Rows are points. Each copy is the shape, with its points in the same order, turned, moved and blurred by noise. Is it also mirrored, or only turned?

Shape, 7 rows:
-19 19
74 21
64 -25
-11 -36
-51 21
13 0
40 -23
Copy 1 (7 x 2):
0 34
45 -47
-1 -62
-46 2
-12 63
-1 -4
-10 -38
Copy 1 is: only turned
Copy 2:
-27 -28
41 34
68 0
21 -64
-48 -53
12 -16
44 -12
Copy 2 is: only turned
Copy 3:
19 7
39 -78
-9 -75
-30 -7
21 41
15 -25
-13 -51
Copy 3 is: only turned
Copy 4, 7 rows:
31 6
-3 -90
-42 -57
-30 18
43 40
2 -11
-35 -34
Copy 4 is: only turned

Shape:
-25 17 44 26
-8 -15 -10 54
-27 38 4 -24
-52 30 -13 -31
37 -10 -25 46
57 -26 25 -5
-53 17 57 13
12 -53 36 11
12 -39 31 13
-3 -82 -59 -58
Copy 1:
-29 -60 25 -9
-56 -27 -3 38
1 -6 45 -23
-20 9 37 -46
-25 -4 -8 65
35 -33 -28 36
-32 -69 34 -34
-12 -56 -50 9
-5 -59 -34 10
3 54 -85 -26
Copy 1 is: only turned
Copy 2, 10 rows:
-16 -40 -16 -58
-26 -38 -15 13
11 17 -31 -54
0 42 -44 -54
17 -32 -2 31
38 -29 53 -18
-34 -26 -11 -83
-20 -31 56 -19
-12 -31 42 -20
-9 78 57 30
Copy 2 is: mirrored
Copy 3, 10 rows:
46 3 26 44
9 -17 -16 71
24 18 4 -20
-12 43 5 -19
22 -55 -39 50
29 -85 16 12
36 27 59 39
-6 -62 49 42
2 -58 35 36
-96 -60 -1 -9
Copy 3 is: only turned

Shape (12 x 8):
14 44 6 -52 -27 28 -24 75
-41 -26 16 -71 3 11 14 22
-39 -4 48 27 -16 37 79 5
12 -12 -18 -13 39 22 -26 -19
13 4 -10 -33 49 -29 -83 55
-23 -70 -8 -5 -29 40 -14 13
28 -28 6 22 15 -63 65 50
53 28 -92 9 25 52 -34 -35
-21 -1 44 0 22 20 15 -40
-1 18 -19 7 9 -34 -1 -24
102 42 -39 9 18 30 20 2
-14 -40 58 16 -5 -28 32 -86
Copy 1:
57 2 39 29 -16 -13 -75 18
45 -3 17 -41 27 -54 -12 12
-64 23 47 -27 57 -16 -9 50
28 8 -14 28 13 -4 39 -6
54 0 -17 56 -47 -61 -11 -49
9 -66 5 6 26 -36 20 45
-58 33 7 -32 -77 -36 8 27
51 9 -48 69 -3 72 38 22
-17 24 35 -2 57 -6 31 -16
-15 14 -20 -3 -3 23 6 -30
24 44 18 52 -52 73 21 35
-61 -8 39 -48 44 6 68 -43
Copy 1 is: only turned
Copy 2 (12 x 8):
-78 5 5 -13 -64 16 41 13
-32 -49 33 -11 8 -18 66 -14
-18 -63 37 103 -18 -8 26 -32
19 -12 11 -31 -12 12 -15 -25
-46 37 41 -79 -20 -20 -16 -5
-24 -80 -15 -13 -27 -22 10 -62
4 28 61 48 -46 -78 27 -60
47 28 -60 -25 -33 57 -23 -41
20 -51 34 37 8 -5 -5 5
11 21 -5 14 7 -33 -9 -16
47 53 -14 11 -95 27 0 -13
58 -75 22 56 22 -71 -16 6
Copy 2 is: mirrored

Shape (14 x 11):
-24 64 -4 9 -38 35 -43 3 20 -40 -47
45 44 23 2 -19 13 -26 72 25 -12 46
58 -53 -30 13 46 -67 -17 -37 -37 -16 -14
63 4 -20 62 -22 -14 -27 -65 -30 -49 49
19 35 61 -9 -17 36 -19 16 20 -4 33
-22 -73 -52 36 53 -10 -17 28 -21 7 20
36 -20 -36 -21 11 31 8 26 -35 40 0
12 -23 -40 -47 39 57 19 67 -17 23 4
55 30 15 -1 -43 36 0 14 40 -77 7
-27 -33 -16 -17 -56 21 37 58 -28 20 -52
71 -27 -3 79 13 -1 0 -42 3 -12 -19
17 37 18 47 -11 -21 29 -61 16 -57 22
44 4 -6 68 41 -21 -1 -11 -62 -45 0
-21 -63 8 -57 -17 74 5 63 -42 6 -44
Copy 1:
-75 19 -41 -46 4 -26 22 8 44 -21 -27
-17 20 -21 -23 -9 14 47 28 49 62 49
34 -33 43 57 -50 -67 -37 6 -5 6 -19
-15 -12 40 43 37 -98 17 22 3 10 43
4 15 -27 -47 41 -5 9 0 49 32 46
19 -51 -3 79 -27 15 -5 52 -5 -43 -7
31 -24 -63 10 -48 -20 7 20 -24 -5 26
55 0 -88 5 -55 27 25 45 -13 -13 6
-19 89 -18 -7 5 -49 29 1 40 12 35
-35 5 -45 -26 -76 33 13 -14 -36 -70 24
-21 2 -6 76 10 -68 -45 -15 -15 11 16
-24 33 35 17 62 -55 25 -31 -5 12 -7
-19 -7 26 36 17 -53 -22 52 -48 20 -16
29 16 -72 -43 -68 31 -22 34 -8 -89 26
Copy 1 is: only turned
Copy 2 (14 x 11):
52 71 -18 39 -18 21 0 14 -2 5 -15
36 -14 -2 -35 -45 45 53 4 32 31 22
3 -57 70 -30 -25 -29 -47 -14 -95 -3 -11
48 21 85 -23 -5 39 4 -44 -73 -29 45
6 26 12 -24 -29 17 58 -39 31 10 -1
-40 -36 64 -19 26 15 -30 -7 -52 87 -13
-5 -33 48 8 15 -43 59 -8 -32 53 -3
-23 -47 18 33 5 -39 42 -21 -1 82 1
95 7 23 6 -19 30 25 -22 31 -5 -4
12 -2 8 8 64 -19 54 37 -7 52 -67
19 12 102 -37 4 -28 -13 7 -16 -25 20
32 23 22 -15 24 43 -21 -27 -14 -74 30
26 2 43 -52 19 -18 -39 -14 -65 22 52
19 -2 2 9 32 -60 50 -23 0 115 -83
Copy 2 is: only turned
Copy 3:
37 99 16 4 -21 -46 12 23 20 -20 -25
112 17 -19 -11 -39 -13 -20 13 14 -33 40
-17 -97 12 -37 4 -36 3 -45 3 -3 -13
72 -42 46 -32 3 -90 26 -5 -41 25 -12
84 48 -3 3 -7 5 -37 10 -1 19 28
-11 -61 14 54 -14 12 15 -33 -49 -51 -5
12 -18 8 -40 -2 17 -26 33 -26 -65 13
0 0 -4 -4 12 40 -38 33 -17 -99 45
94 34 6 5 24 -73 -14 35 50 -15 11
7 5 44 9 -14 56 36 87 35 -56 -8
59 -35 34 -32 33 -27 -1 -36 -14 14 -57
74 16 18 -22 35 -54 61 -24 12 39 5
36 -43 75 -34 -2 -39 22 -58 -3 -21 10
-18 8 56 19 0 62 -44 77 13 -64 15
Copy 3 is: mirrored

Shape:
49 46 8 10 15 24 25 40 44 -3 -18 -42
29 -54 -9 33 28 33 -21 20 31 9 -14 -41
-63 -24 -2 21 6 40 -66 53 61 -44 -42 -13
37 -53 -46 6 -42 7 42 -53 -22 45 -7 -2
19 3 23 59 -71 9 11 45 -52 41 40 10
-20 -2 -35 -50 24 50 38 -15 -46 48 -49 22
-61 1 -70 51 19 2 49 42 47 44 1 30
-7 34 -54 13 -6 -44 -50 38 1 -41 38 50
9 -44 -56 -18 -17 -55 48 34 -59 -46 4 -28
48 49 -82 -54 -27 57 -44 -20 -21 3 8 -49
14 -2 -2 -22 23 25 -42 45 20 16 -6 38
-7 38 -33 -13 -18 -36 -48 13 -16 -2 -50 -37
-59 -19 -10 57 0 42 -70 -13 -31 7 12 41
-22 -49 -4 37 -4 11 -24 -34 -3 -15 14 59
46 -51 -41 21 -68 -10 -52 -52 -9 -38 -34 12
-63 -16 -11 -18 -69 -49 -10 -7 -55 2 17 -52
Copy 1 (16 x 12):
-21 31 -47 22 -53 37 34 -26 -22 -12 -27 33
-4 -14 -32 44 -38 55 -24 34 15 32 10 26
-16 -8 17 33 -40 75 35 43 -77 39 66 -8
5 -1 11 -10 -9 -40 -82 -3 15 30 -19 63
22 -7 4 45 58 -21 -4 -73 19 26 -10 -12
-45 9 -42 -20 1 -73 -14 46 -59 21 -1 56
81 28 -21 36 17 4 -21 25 -85 -30 26 49
56 -31 6 -29 -33 -8 16 -11 -33 -21 56 -57
40 -66 -28 -67 5 2 3 -37 6 28 44 75
-12 -27 -39 -43 -96 -32 -35 -16 -52 63 -47 -31
-7 -4 -12 40 -40 -25 47 37 -17 5 17 -23
-40 -58 -4 -8 -41 9 -12 -48 -70 -8 24 -3
-7 4 11 18 37 3 -36 46 -40 40 41 -63
5 30 33 -3 20 -2 -27 49 11 9 55 -18
-21 -16 47 -15 -69 -8 -66 -16 25 35 72 -1
-10 -85 49 -48 44 11 -19 -34 -53 35 5 22
Copy 1 is: mirrored
Copy 2 (16 x 12):
36 -22 -12 17 -39 -87 2 48 18 28 -23 -19
46 -15 51 -33 -37 -25 -14 10 21 -4 -15 -47
32 45 11 -19 -102 -26 -95 -17 8 22 5 -29
5 28 0 -21 10 16 73 7 46 -49 -52 -30
57 78 15 15 12 21 46 85 5 22 14 7
-66 65 9 -3 -18 -62 65 -31 -1 -6 -16 -32
20 69 -21 -8 -32 -54 3 -5 99 -14 70 -39
54 16 -65 24 -31 21 1 -33 -7 27 66 6
13 5 -34 33 -66 30 67 33 -22 -81 37 -43
-20 -23 -44 -17 -57 11 79 -4 -13 82 -54 -41
23 26 0 -36 -25 -51 -4 -19 -23 29 26 7
41 24 -18 47 -98 -8 38 -28 -5 26 -26 -4
5 74 35 9 -5 47 -41 -37 13 44 20 -17
12 41 7 -4 23 36 -43 -30 15 -23 8 -2
61 17 -25 -10 -12 63 7 -33 -10 -29 -77 -34
-9 57 4 39 -96 67 51 29 23 -24 -1 38
Copy 2 is: mirrored
